Each row of a before or after table is a point. The points were changed in one or more steps. Then noise was added and the rows were shuffled. The steps act on columns, c1 being the first. Name the steps. A step turns or swaps two columns, mirrors them in a line or flattens them onto one, adds a multiple of one to another, or multiplies or shifts one. Angles are multiples of 10 degrees, from the lower column toward the higher: turns from -170 to 170, lines from 10 to 170 but not 90. Use the fewest steps. Two steps may share a column if one is a turn and the other turns, adds or multiplies; they go together, in the order done. Otherwise the lowest column goes first.

Before (13 x 3):
[[  5   3  -1]
 [-22   5   7]
 [-12  11  92]
 [-10  -1  -3]
 [-15 -41  -1]
 [-30 -16   4]
 [ 54 -26   8]
 [ -5  11  -6]
 [-13 -34  -5]
 [-33   7  -1]
 [ 95 -75  -5]
 [-24 -35  30]
 [-13   5   1]]
After:
[[-12  -3  -6]
 [ -4 -13  -1]
 [-12  51 -77]
 [-33  -5  -3]
 [-13  25  25]
 [-22   0  -9]
 [ 55  25  13]
 [ -8   0   2]
 [-30  16   7]
 [ 94  55  53]
 [-23  47   0]
 [-15  30  27]
 [  4  -3  -2]]
Steps: turn c2 and c3 by -140 degrees

Before (12 x 6):
[[-17   5  64 -85   7  12]
 [-19   2   9  13  23  21]
 [ -5 -21  -9  -9  11  27]
 [-18   3 -62 -15  12  11]
 [-11 -11 -63  18 -16  -5]
 [  7   6 -63  14  18  24]
 [ 63 -21 -48  21 -19  28]
 [-23 -31 -38  -8 -10  13]
 [-18  -1 -26  -5   3  13]
 [ -3 -15 -64  20 -15  -9]
 [ -2  -2 -43  34  10 -95]
 [-12  15 -25  10 -23  10]]
After (12 x 6):
[[ -7  17  -7  -7  16  27]
 [-22  31 -38  -8   2  12]
 [ -4  20 -65  17 -14  -9]
 [  6 -12 -65  14  17  23]
 [-19 -10  10  12  22  16]
 [ -9  15 -62  16 -12  -3]
 [ 62  29 -46  20  -9  27]
 [-17  -7 -61 -15  11  13]
 [ -3  -2 -43  34  10 -95]
 [-13  -8 -25  11 -28   9]
 [-17  -9  63 -86   5  11]
 [-16  -2 -27  -6   3  15]]
Steps: mirror c2 and c5 in the line at 100 degrees

Before:
[[ -1   3   7 -20 -25  -1   1 -18   9  22  -4]
 [ 11  -6 -15  19  -5 -17  27 -26  -9   9  -9]
 [ 37 -19  -7 -14   7 -11   2  -9  24  17  15]
 [  0 -30  10  -2  12  -3  -1  -4  17  13   1]
 [-12   4  30  13   8  35 -13  -5 -12  31  -5]
 [  4  16   5  15  14 -10  12  25  -5  -1  15]
 [ -6  -3  -1  13  26 -21  -7 -22 -18 -17  32]
 [-15   1  -8 -18  10   6 -19   1  -2  14   3]
 [ 12 -12   4  24  -1   3  25 -47   3   2   0]
 [-14 -22   7  32  -5  26   5  11  30 -13  17]
 [ -6  -9   2   6   4 -17  14 -27  -6  17   7]
 [ -9 -14  -2   8  14   5   4 -14 -34  13  27]
 [ 16 -22  24  -7  16   6   4   2  -7 -15   4]
 [ -6   5  12  -5 -29   0 -36 -17 -20  15  -1]]
After, 14 rows:
[[ 11 -12   3  72  -1   3  25 -47   3   3   0]
 [ -6  -3  -1  39  26 -21  -7 -22 -18 -17  32]
 [-15   1  -8 -54  10   6 -19   1  -2  14   3]
 [-14 -22   7  96  -5  26   5  11  31 -13  16]
 [ -7   5  12 -15 -29   0 -36 -16 -20  15  -1]
 [ 16 -22  24 -21  16   6   4   2  -7 -15   3]
 [-12   4  30  39   8  35 -13  -5 -12  31  -5]
 [ -9 -14  -2  24  14   5   4 -14 -34  13  27]
 [  4  15   5  45  14  -9  12  25  -6  -1  15]
 [ -7  -9   2  18   4 -17  14 -27  -6  17   7]
 [ -1   4   7 -60 -25  -1   1 -18   8  21  -4]
 [ 11  -6 -16  57  -4 -17  27 -26  -9   8  -9]
 [  0 -30  10  -6  12  -3  -1  -4  16  13   0]
 [ 37 -19  -7 -42   6 -12   2  -9  24  18  15]]
Steps: multiply c4 by 3

Before (13 x 14):
[[ -9 -12   0  -3 -19  -4  -1  -8  17  31  -2  -5   0 -27]
 [-14  23   0 -26 -11  26 -23   3   9   5   7 -33  22  12]
 [-23  20 -15 -19 -10  -1 -29 -20  20  -6 -10 -19 -17   5]
 [-10 -28  36 -16 -29  -6  -4 -20  -5  -9  24  -8  -4  17]
 [ 16  38 -10  -7 -29  12 -22   0 -20  62 -15  -1 -10  19]
 [-16   0 -10  -1 -20  -9   0  -4  19 -17   7 -11  43  17]
 [ 49  24   4  -8 -26  25  -2  33  14   1  -7 -13 -18  21]
 [-23  22  10  -4 -21  -7  -4   6  -6  40 -20 -32 -12  15]
 [  3   3  -4  40   5  16 -26 -17  -6  78 -18  -8 -14  18]
 [-23  34  21  41 -27  -7 -25  33  15 -14  33 -24  -9 -14]
 [ -1  10  -5 -18 -27  35   1 -12  -7 -14 -20  -8 -13   3]
 [-11  24  33   5  -8  -6  -8 -13  19  -6  -5  -4  14   4]
 [  0 -31  -7   5  14  -6 -58 -19 -12 -14 -19 -20  69   8]]
After (13 x 14):
[[-42 -27  17  -5 -41  -6   5 -15  -6 -10  23   6  -4  16]
 [-17  22  -4  20 -25  -8  26   5  -7  40 -20  20 -15  15]
 [ 97   6   0  30   6  17  -7 -13  -5  80 -18  26 -13  18]
 [ 11 -31   1   2  17  -6 -12 -15 -13 -14 -16  60  69   7]
 [-65  22  -7 -10 -10  24  18  -1  11   5   7  37  22  11]
 [ -9  38 -24 -22 -21  13 -11   1 -22  62 -14  18  -9  18]
 [ 88  36   6  57 -33  -7   8  22  15 -14  34  34  -9 -15]
 [ -8   0 -18  14 -13  -9  11  -3  20 -17   7   5  42  17]
 [-52  20 -16   7  -2  -3   4 -15  19  -7 -12  34 -16   6]
 [-42  10 -18 -15 -19  32   8 -10  -7 -15 -19   5 -13   2]
 [-11 -12 -11   7 -17  -4   4  -7  17  31   0   4   1 -29]
 [  8  24  25  15 -22  -5  -1  -9  20  -8  -2   8  13   4]
 [ -3  25  -9 -53 -24  27  10  22  15   3  -8   8 -18  20]]
Steps: multiply c4 by 2.5; turn c1 and c4 by -70 degrees; turn c3 and c5 by -30 degrees; mirror c7 and c12 in the line at 150 degrees; multiply c8 by 0.7

Before (11 x 20):
[[ -8   6  18  -1  31  45 -21  -1  -5 -13 -19  11 -15   0  31 -12   8 -14
   -7  -7]
 [ -3   1  13  15   6 -15 -26  -2   3  -8 -18  -5  -1   7  -7   7  10  -1
  -18  -3]
 [ -7   4   7  20  24  20  -7  -5  -4  -3  24   6  13  -9  -5   4   1   4
    0  -9]
 [ 25 -11   6  16   0   7  33   4  -2   5  -3  13 -14  -8  -6   8   5  -1
    4  -6]
 [ -8  -3   8  16   4 -13  -9  -4 -11 -13  35  -8 -18  -8 -10  12   9  -8
   -7  75]
 [ -9   1   9 -26  16 -10   2  -1  -9  -5  -3  -2  -5  -8 -19  -3  11   3
  -18  -1]
 [ 22 -31   8  19   6  -3  25   3  -9  -4   3  -8 -14 -20 -10   9 -95   7
  -17 -14]
 [ -4  -3   7   3  20 -15  -6  -2  -9 -12 -15  -6  -7   7  -9  12  -3 -23
    1 -15]
 [ 13 -51   7  18  -1  -7 -22  31  -5  -1  -2  -5 -16   3   8  -7 -12 -13
   13 -12]
 [ 25 -21   7 -13  15 -14 -23   7  -8  -8  28  21  -5   2   5   1   7 -11
   -7  18]
 [ -1  -1   4  13  -3  -1 -24  12  -9  -9 -13   0 -13 -10 -21   8  -9 -23
  -13 -10]]
After:
[[ -7  -3   9  16   3 -13  -6  -5 -10 -13   2  -8 -18 -10 -11  -3  35 -10
   -6  76]
 [ 23 -32   8  19   7  -4  26   3  -7  -4 -96  -8 -15 -21 -10  -5 -14   8
  -19 -12]
 [ 24 -23   8 -12  15 -16 -23   6  -8  -7   2  22  -3   1   6   7  30 -10
   -6  19]
 [ -9   2  11 -28  17 -10   3  -4  -8  -4  11  -1  -7  -8 -20 -33   1   3
  -19  -1]
 [ -8   3   7  19  24  19  -7  -5  -6  -3  -3   6  13 -11  -5  -4  24   4
    1  -9]
 [ 25 -10   8  15   1   7  33   3  -4   5   7  14 -14 -10  -6  -1  -1  -2
    3  -6]
 [ -6  -3   8   1  20 -16  -5  -2  -8 -13  -2  -6  -7   7 -11  -2 -15 -22
    2 -16]
 [ -7   7  19  -1  31  45 -22  -1  -6 -14  10  10 -13   2  31  36 -17 -16
   -6  -7]
 [ 12 -49   6  19  -2  -7 -20  31  -6  -1 -12  -3 -15   4   7   5  -7 -14
   12 -12]
 [  0   0   5  11  -2  -1 -25  11  -8 -11  -6   0 -13 -10 -21 -24 -14 -23
  -12  -9]
 [ -4   2  14  14   7 -14 -26  -1   4  -9  12  -5  -1   7  -7  -4 -16  -3
  -18  -3]]
Steps: mirror c11 and c17 in the line at 50 degrees; add 1.5 times c15 to c16
